Rows are points. The points of each table are mixes of a few directions, plus a little noise. How many directions does each table use, and how many do they share? Where both have some left over, give the other angles between the two spaces (their principal angles), to ten degrees, smallest first.

First (7 x 2):
[[ 0.06  0.54]
 [ 0.02  0.20]
 [ 0.00  0.08]
 [ 0.01  0.06]
 [-0.04 -0.53]
 [ 0.02  0.21]
 [-0.05 -0.55]]
Second (6 x 2):
[[-0.02 -0.05]
 [ 0.00  0.04]
 [-0.02 -0.20]
 [-0.05 -0.60]
 [ 0.02  0.16]
 [ 0.06  0.62]]
Directions: first 1, second 1, shared 1

First (9 x 6):
[[ 0.39 -0.04 -0.12 -0.01 -0.67  0.32]
 [ 0.10  0.05  0.22 -0.01 -0.02 -0.45]
 [-0.42  0.01 -0.21  0.34  0.50 -0.38]
 [ 0.28  0.04  0.26 -0.21 -0.30 -0.03]
 [ 0.03 -0.13 -0.56  0.30 -0.42  0.24]
 [-0.15  0.07  0.01  0.03  0.29  0.17]
 [-0.14 -0.08  0.10 -0.24  0.26 -0.01]
 [-0.25 -0.11  0.27 -0.46  0.48  0.12]
 [ 0.13  0.20  0.00  0.29 -0.12  0.03]]
Second (8 x 6):
[[-0.16 -0.15 -0.41  0.02 -0.04  0.58]
 [ 0.12  0.12  0.30 -0.01  0.03 -0.43]
 [ 0.18  0.18  0.48 -0.03  0.05 -0.68]
 [-0.04 -0.05 -0.12  0.00 -0.01  0.16]
 [-0.12 -0.12 -0.32  0.02 -0.04  0.45]
 [-0.08 -0.07 -0.20  0.01 -0.02  0.28]
 [-0.11 -0.11 -0.29  0.02 -0.03  0.40]
 [ 0.21  0.20  0.53 -0.03  0.06 -0.76]]
Directions: first 4, second 1, shared 1

First (7 x 9):
[[ 0.06 -0.02 -0.06  0.08 -0.03 -0.04 -0.05  0.00 -0.06]
 [ 0.14  0.01 -0.26  0.21 -0.07 -0.17 -0.19  0.11 -0.14]
 [ 0.10 -0.32  0.18  0.06 -0.20  0.12  0.04 -0.47 -0.19]
 [ 0.38 -0.35  0.13  0.43 -0.01 -0.04 -0.02 -0.26 -0.42]
 [-0.20  0.39 -0.25 -0.17  0.13 -0.10 -0.07  0.48  0.28]
 [-0.68  0.24  0.15 -0.85 -0.20  0.33  0.20 -0.18  0.63]
 [ 0.20  0.06  0.12  0.25  0.38 -0.08  0.09  0.31 -0.10]]
Second (9 x 9):
[[-0.18 -0.27 -0.30  0.04  0.23 -0.15  0.04 -0.12  0.03]
 [-0.38 -0.68 -0.57  0.50  0.16 -0.59 -0.66 -0.11  0.14]
 [ 0.35  0.05 -0.03 -0.14 -0.11 -0.06  0.07  0.00  0.10]
 [ 0.01  0.00 -0.17  0.02  0.17 -0.09 -0.27 -0.17 -0.06]
 [ 0.16  0.30  0.57 -0.16 -0.41  0.35  0.47  0.32  0.01]
 [ 0.13 -0.08 -0.11 -0.10  0.02 -0.06  0.20 -0.02  0.08]
 [ 0.24  0.57  0.47 -0.17 -0.19  0.39 -0.06  0.06 -0.18]
 [-0.36 -0.12 -0.22  0.12  0.32 -0.06 -0.19 -0.19 -0.14]
 [ 0.05  0.21  0.37 -0.14 -0.21  0.27  0.39  0.19 -0.01]]
Directions: first 3, second 4, shared 0; angles 40, 90, 90

First (9 x 14):
[[-0.02  0.15 -0.02 -0.06 -0.09  0.06 -0.01 -0.17  0.00 -0.04 -0.02  0.17
  -0.05  0.08]
 [ 0.09 -0.38  0.02  0.17  0.26 -0.16  0.07  0.42  0.02  0.11  0.04 -0.43
   0.12 -0.21]
 [-0.06  0.30 -0.01 -0.13 -0.21  0.13 -0.04 -0.32 -0.01 -0.09 -0.05  0.32
  -0.10  0.14]
 [ 0.08 -0.41  0.01  0.18  0.26 -0.16  0.06  0.44  0.02  0.11  0.05 -0.45
   0.14 -0.22]
 [ 0.01  0.04  0.00 -0.02 -0.03  0.01 -0.01 -0.05  0.00 -0.01 -0.01  0.04
  -0.01  0.03]
 [-0.09  0.37 -0.02 -0.18 -0.24  0.16 -0.07 -0.42  0.00 -0.12 -0.03  0.42
  -0.13  0.20]
 [-0.08  0.37 -0.01 -0.17 -0.25  0.15 -0.07 -0.43 -0.02 -0.13 -0.03  0.43
  -0.11  0.21]
 [-0.11  0.49 -0.02 -0.21 -0.32  0.21 -0.08 -0.56 -0.01 -0.14 -0.04  0.55
  -0.15  0.28]
 [ 0.21 -0.92  0.03  0.38  0.62 -0.40  0.14  1.02  0.03  0.27  0.09 -1.02
   0.28 -0.51]]
Second (8 x 14):
[[ 0.02 -0.08  0.00  0.06  0.06 -0.03  0.00  0.09 -0.01  0.03  0.02 -0.08
   0.02 -0.05]
 [ 0.13 -0.57  0.03  0.26  0.37 -0.24  0.08  0.61  0.00  0.15  0.06 -0.63
   0.17 -0.32]
 [-0.12  0.57 -0.03 -0.25 -0.38  0.25 -0.09 -0.63 -0.03 -0.16 -0.05  0.64
  -0.17  0.33]
 [ 0.11 -0.49  0.03  0.20  0.31 -0.21  0.07  0.53  0.02  0.14  0.05 -0.55
   0.15 -0.27]
 [-0.14  0.63 -0.03 -0.28 -0.42  0.26 -0.10 -0.70 -0.03 -0.19 -0.06  0.71
  -0.19  0.36]
 [-0.04  0.21 -0.01 -0.09 -0.13  0.08 -0.04 -0.22  0.00 -0.06 -0.01  0.23
  -0.07  0.11]
 [ 0.11 -0.48  0.02  0.21  0.31 -0.20  0.07  0.53  0.02  0.15  0.04 -0.53
   0.14 -0.27]
 [-0.04  0.20 -0.02 -0.09 -0.14  0.09 -0.03 -0.20 -0.02 -0.05 -0.02  0.23
  -0.05  0.10]]
Directions: first 1, second 1, shared 1

First (9 x 20):
[[ 0.05  0.04  0.02  0.13 -0.09 -0.07 -0.08 -0.20  0.00 -0.47 -0.30  0.25
   0.16 -0.08  0.03  0.10 -0.10  0.12 -0.25  0.23]
 [-0.08 -0.04 -0.03 -0.16  0.14  0.12  0.11  0.28 -0.01  0.66  0.43 -0.36
  -0.24  0.12 -0.05 -0.13  0.13 -0.16  0.35 -0.33]
 [-0.15 -0.09 -0.04 -0.31  0.24  0.20  0.21  0.53 -0.01  1.22  0.78 -0.65
  -0.44  0.21 -0.09 -0.24  0.24 -0.27  0.64 -0.59]
 [ 0.01  0.01  0.01  0.04 -0.03 -0.01 -0.02 -0.08 -0.01 -0.16 -0.10  0.07
   0.06 -0.02  0.01  0.03 -0.03  0.03 -0.09  0.08]
 [ 0.10  0.06  0.02  0.20 -0.15 -0.13 -0.14 -0.32  0.00 -0.77 -0.49  0.40
   0.26 -0.13  0.05  0.16 -0.15  0.17 -0.40  0.38]
 [ 0.08  0.05  0.02  0.15 -0.12 -0.11 -0.12 -0.24  0.00 -0.61 -0.40  0.32
   0.21 -0.10  0.04  0.11 -0.13  0.13 -0.32  0.29]
 [ 0.00  0.00  0.00  0.01  0.00  0.00 -0.01 -0.01 -0.01 -0.03 -0.02  0.01
   0.00 -0.01  0.00  0.00  0.00  0.01 -0.02  0.02]
 [ 0.08  0.06  0.02  0.18 -0.15 -0.11 -0.13 -0.29  0.00 -0.70 -0.45  0.36
   0.24 -0.12  0.04  0.15 -0.14  0.15 -0.38  0.34]
 [-0.10 -0.07 -0.03 -0.21  0.17  0.14  0.17  0.37  0.00  0.85  0.54 -0.44
  -0.30  0.14 -0.06 -0.18  0.17 -0.18  0.45 -0.41]]
Second (8 x 20):
[[-0.09 -0.21  0.22  0.10  0.31  0.28  0.36 -0.01  0.27  0.06 -0.46  0.24
   0.02  0.15  0.13 -0.04 -0.14 -0.14 -0.24 -0.01]
 [-0.18  0.10  0.07  0.07 -0.02  0.02 -0.17 -0.10 -0.06 -0.46 -0.14  0.00
   0.33 -0.10  0.07  0.07 -0.08  0.04 -0.19  0.34]
 [ 0.37  0.05 -0.13  0.11 -0.29 -0.31 -0.09 -0.28 -0.02 -0.42 -0.27  0.41
  -0.07 -0.09 -0.09  0.11 -0.05  0.21 -0.20  0.04]
 [-0.51  0.01  0.12 -0.23  0.32  0.34  0.01  0.43 -0.07  0.64  0.60 -0.71
   0.08  0.08  0.07 -0.17  0.12 -0.27  0.39 -0.09]
 [ 0.74 -0.08 -0.16  0.26 -0.37 -0.42  0.15 -0.49  0.15 -0.52 -0.74  0.94
  -0.30 -0.02 -0.12  0.16 -0.11  0.28 -0.44 -0.08]
 [ 0.03  0.02 -0.01  0.06 -0.06 -0.05 -0.04 -0.10  0.00 -0.21 -0.13  0.12
   0.08 -0.03  0.01  0.05 -0.05  0.06 -0.12  0.10]
 [ 0.01  0.09 -0.13 -0.14 -0.08 -0.10 -0.11  0.15 -0.13  0.31  0.42 -0.27
  -0.14 -0.02 -0.09 -0.06  0.14 -0.01  0.27 -0.17]
 [-0.38  0.07  0.01 -0.26  0.18  0.20 -0.07  0.41 -0.14  0.63  0.69 -0.71
   0.00  0.03  0.00 -0.14  0.17 -0.19  0.46 -0.14]]
Directions: first 1, second 3, shared 1

First (10 x 32):
[[ 0.44 -0.23 -0.18  0.15  0.00  0.39  0.31 -0.30  0.27  0.16 -0.15 -0.05
  -0.04 -0.03  0.06  0.10  0.18 -0.04 -0.21 -0.25  0.22  0.28 -0.17 -0.15
  -0.21  0.06  0.24  0.13 -0.03  0.02 -0.35 -0.48]
 [ 0.09 -0.20  0.20 -0.03  0.18 -0.22  0.00  0.40 -0.35 -0.20 -0.07 -0.44
   0.33 -0.19  0.05 -0.17 -0.17 -0.09  0.02 -0.07 -0.30  0.11 -0.04  0.29
   0.09 -0.09 -0.34  0.22 -0.21  0.09  0.73  0.24]
 [-0.56  1.01 -0.13 -0.15  0.04  0.61 -0.13  0.09  0.15  0.23 -0.42  0.61
  -0.62  0.28  0.25  0.05  0.45 -0.05  0.32  0.63  0.30 -0.66 -0.14 -0.80
   0.06  0.09  0.56 -0.48  0.10 -0.13 -0.66 -0.10]
 [ 0.48 -0.51 -0.06  0.10 -0.12 -0.21  0.11 -0.33  0.28 -0.09  0.38 -0.18
   0.23 -0.07 -0.12  0.07 -0.18 -0.04 -0.17 -0.39 -0.05  0.52  0.01  0.42
  -0.08  0.01 -0.15  0.09  0.09  0.03  0.02 -0.08]
 [-0.60 -0.15  0.00  0.01 -0.45 -0.71 -0.44 -0.48 -0.03  0.09  0.66  0.67
  -0.25  0.26 -0.51  0.25 -0.25  0.46 -0.06 -0.05  0.06 -0.28  0.64  0.24
   0.03 -0.03 -0.16 -0.18  0.38 -0.02 -0.59  0.24]
 [-0.13 -0.35  0.23  0.03  0.12 -0.28  0.01  0.38 -0.63 -0.05 -0.16 -0.33
   0.29 -0.19 -0.09 -0.13 -0.18  0.14 -0.14 -0.13 -0.22 -0.12  0.13  0.19
   0.06 -0.12 -0.35  0.42 -0.26  0.09  0.61  0.12]
 [-0.48  0.63 -0.09 -0.14 -0.10 -0.02 -0.30 -0.09  0.26  0.02  0.17  0.53
  -0.38  0.27  0.00  0.08  0.09  0.00  0.33  0.37  0.07 -0.36  0.12 -0.18
   0.13  0.06  0.18 -0.54  0.28 -0.12 -0.43  0.23]
 [ 0.46 -0.31 -0.01  0.11  0.12  0.17  0.26  0.01  0.06 -0.05 -0.11 -0.36
   0.22 -0.18  0.10 -0.05  0.00 -0.13 -0.16 -0.24 -0.01  0.34 -0.20  0.10
  -0.10  0.01 -0.04  0.24 -0.15  0.04  0.23 -0.22]
 [ 0.24  0.18 -0.01 -0.03  0.21  0.34  0.17  0.23  0.08 -0.05 -0.31 -0.28
   0.08 -0.09  0.26 -0.11  0.12 -0.24  0.10  0.09 -0.02  0.13 -0.31 -0.13
   0.02  0.01  0.07  0.01 -0.16 -0.01  0.24 -0.05]
 [ 0.05 -0.03  0.07  0.00  0.05 -0.05  0.01  0.13 -0.09 -0.05 -0.04 -0.14
   0.10 -0.05  0.01 -0.04 -0.05 -0.03  0.01  0.00 -0.09  0.05 -0.02  0.08
   0.02 -0.01 -0.09  0.05 -0.06  0.02  0.21  0.08]]
Second (10 x 32):
[[-0.11 -0.37  0.88 -0.09 -0.20 -0.87  0.11  0.31 -0.56 -0.51  0.07 -0.39
   0.59  0.01 -0.33 -0.01 -0.25  0.09 -0.25 -0.49 -0.22 -0.04  0.00  0.77
  -0.23  0.06 -0.77  0.68 -0.05  0.50  0.95  0.23]
 [-0.15 -0.03  0.02  0.02 -0.13 -0.11 -0.06 -0.15 -0.02  0.06  0.09  0.20
  -0.10  0.08 -0.12  0.08 -0.01  0.14 -0.07 -0.04  0.08 -0.11  0.14 -0.01
  -0.05  0.01  0.01  0.01  0.09  0.02 -0.22 -0.04]
 [ 0.32  0.07 -0.04 -0.04  0.26  0.22  0.12  0.32  0.03 -0.12 -0.19 -0.43
   0.21 -0.17  0.26 -0.18  0.01 -0.29  0.14  0.07 -0.16  0.24 -0.29  0.03
   0.11 -0.03 -0.03 -0.02 -0.19 -0.04  0.46  0.09]
 [ 0.13  0.08 -0.15  0.00  0.12  0.21  0.03  0.06  0.10  0.04 -0.08 -0.09
  -0.02 -0.06  0.14 -0.06  0.04 -0.12  0.09  0.10 -0.02  0.09 -0.10 -0.11
   0.07 -0.02  0.11 -0.11 -0.06 -0.09  0.01  0.00]
 [ 0.11  0.19 -0.44  0.04  0.14  0.46 -0.03 -0.10  0.28  0.23 -0.06  0.12
  -0.26 -0.03  0.20 -0.02  0.13 -0.09  0.15  0.25  0.08  0.06 -0.05 -0.38
   0.13 -0.03  0.38 -0.34 -0.01 -0.25 -0.39 -0.10]
 [ 0.20 -0.10  0.33 -0.07  0.12 -0.18  0.14  0.37 -0.20 -0.30 -0.12 -0.49
   0.41 -0.13  0.07 -0.14 -0.09 -0.19  0.01 -0.14 -0.22  0.17 -0.22  0.34
  -0.01  0.00 -0.34  0.26 -0.17  0.17  0.75  0.17]
 [ 0.07 -0.18  0.48 -0.07  0.00 -0.40  0.11  0.32 -0.30 -0.34 -0.04 -0.41
   0.43 -0.07 -0.07 -0.08 -0.14 -0.07 -0.08 -0.25 -0.20  0.08 -0.13  0.45
  -0.08  0.02 -0.45  0.38 -0.11  0.27  0.74  0.17]
 [-0.14  0.14 -0.42  0.07 -0.07  0.30 -0.13 -0.36  0.26  0.34  0.08  0.47
  -0.43  0.10  0.00  0.12  0.12  0.14  0.04  0.20  0.22 -0.13  0.18 -0.41
   0.05 -0.01  0.41 -0.33  0.14 -0.23 -0.77 -0.17]
 [-0.05  0.09 -0.26  0.04 -0.01  0.21 -0.07 -0.18  0.16  0.19  0.03  0.23
  -0.24  0.04  0.03  0.05  0.07  0.05  0.04  0.13  0.11 -0.05  0.08 -0.24
   0.04 -0.01  0.24 -0.20  0.07 -0.14 -0.42 -0.10]
 [-0.37  0.10 -0.40  0.10 -0.25  0.16 -0.22 -0.59  0.24  0.43  0.22  0.77
  -0.59  0.22 -0.18  0.24  0.12  0.34 -0.06  0.16  0.34 -0.30  0.39 -0.44
  -0.02  0.01  0.44 -0.33  0.28 -0.20 -1.11 -0.25]]
Directions: first 4, second 2, shared 1; angles 30
